Each row is a point. The window is the flat piece filled in between its corners: a triangle in 3 columns, a solid with four corners in 4, and so on. A path goes straight from each point to the next, and from the last back to the first. After which points does the path pass through the window?
In the rows, zero is written as 128.

Window:
[[148 101 174 124]
 [165 148 119 135]
 [139 113  92 128]
 [ 59 173 241 126]]
Path:
(1): [140 106 170 106]
(2): [151 112  92 110]
(3): [152  90  85 186]
(4): [ 61 162 233 159]
(5): [ 81 174 221  79]
(6): [ 96 175 211  77]
(7): [ 56 149 220 175]
(8): [141 143 113 153]
(9): [145 160 119 102]
(10): [116 170 155  90]
(11): [125 140 183 171]
(12): [119  99 121 193]
(13): [146 150 172  63]
(14): [154 148 147  98]
(15): [142 130 134 180]
(16): [155 109 171 178]
Through the window after points: 4, 6, 10, 12, 14, 16

Window (8 x 8):
[[138  88 183 151 121 195 110 162]
 [181 135 137  97 123 116 118 150]
 [143 150 127 174 106  95 102 116]
 [ 84 104 169 124 126 124 192 141]
 [108  89 219 135 164 169 137  83]
 [ 89 181  69 119 178 121 179  69]
 [139 121 199 120  68 167   7 111]
 [120  71 104 107 118  91 126  95]]
Path:
(1): [146 103 204 117  97 161 156  81]
(2): [166 102 168 142  62 143 135  97]
(3): [ 87  82 163 103 176 123  78 145]
(4): [ 97 137 120 126 150 102  96 147]
(5): [135 109 129 127 108 121 121  86]
(6): [169 118 157 147 119 151 182  87]
(7): [ 99 102 133 127 159 129 125 153]
(8): [124 111 152 128 150 137  93 105]
(9): [154 116 162 134  91 188 142  49]
(10): [142 128 120 135  84 119 122 105]
(11): [132 133 126 147 130 111 101 145]
(12): [127  86 177 114 172 103  69 143]
(13): [148 140 123 138  80 189 146  83]
(14): [135 131 166 127  99 156 105  93]
(15): [107  97 183 132 144 140  57 125]
(16): [111 104 163 137 164 134 113 114]
Through the window after points: 4, 14, 16

Window:
[[ 87  59  99 151 168 174  71 150  73  91 142]
 [139 201  80 111 101 119 152 106 173 101 160]
 [119 132 165  66 126 157 114 199 141 129  97]
 [153 117 163 154 137 177 204   7 218 145 120]
 [112 134 155 154  82 215 171  27 173 144  90]
 [123 204 134  70 139 102  80 105 128 121 140]
 [117  79  57  80 139 169 163  84  41  88 183]
 [121  42  92 117 120 162 124  62  95  44 124]
 [147 115 149 108  94 132  62 163 147 180 111]
 [121 106 218 171  76 182 153  35 186 123 159]
 [191 181 186 127 111 159 100 149 143 139 103]]
Path:
(1): [ 93 113 171 125 114  95 192 121  76 135 127]
(2): [154 144  87  85 120 181  35 108 143  77 135]
(3): [125 133 127  78 112 219 102  87 188 113 159]
(4): [141 159 173 160 132 107 166  73 110 116 110]
(5): [124 143 155 160  91 119 159 127 134 135 115]
(6): [148 109 150 116 116 205 118  82 157 114 127]
(7): [138 122 142  93 100 224 100  65 171 126 119]
(8): [119 112 138 165 106 116 160 107 112 132 108]
(9): [133 138 144 126 113 119 158  98 128 129 119]
(10): [159 153 131  78 106 187 111  74 191 131 143]
(11): [105 101 132  72 120 232  73 109 160  99 189]
(12): [129  93 150 140 121 161 138  87 107 116 108]
Through the window after points: 7

Window:
[[ 61 142 113 140 126 124 105 145 118  51 169  53 152 121]
 [202 142  79 190 154  36  41 183 145 152 130  93  62 122]
 [104  82 116  93 103 163 136 114 143 152 133  95  68 111]
 [ 90  98 143 134 154 101  74 137 174 148 118  47 113 104]
 [182 151 174  98 182 160 149 163 140 150 135  85 100 134]
 [154  90 136 114 196 161 123  89 132 129 197  93 117  71]
 [207 129 143 168 107  89  94  86  88  78  56  55 108  93]
 [170  46 152  39 139 129  89 218  87 134  66 101 101 142]
 [ 81  77 125 122 128 155 219 108  98 155  95  47 168 183]
 [148  93 196 201 155 194 141 148 123 145 125 136 105  87]
 [ 18 137 165 113 142  43 112  37  98 120 124  79 121 150]
 [133  25 173 146 143  94 157 154 187 121 162  80  53  74]
 [  7 120 121  31 183 154 149 131 126 123  67 170 149  92]
 [141 160 158 151  83 118 103 136 143 103 144 131 211 130]]
Path:
(1): [100 114 144  91 141 107 142 128 107 153 119  90 135  61]
(2): [136 129 137 150 123 102 105 140  96 116 138  58 113  92]
(3): [159  87 155 147 138 142 116 110 156  96 108  80 124 151]
(4): [114  93 139  93 185 150 115 102 161  93 126  96 115 138]
(5): [151 111 154 168 136 146 144 147  75 188 178 118 126  19]
(6): [108 109 144  94 135 145 141 135  80 154 127  73 137  63]
(7): [102 100 140 152 161 141 131 125 172 106  84 151 102 163]
(8): [151 101 143 144 135 141 110 122 150 117 113 104  96 152]
Through the window after points: 4, 6
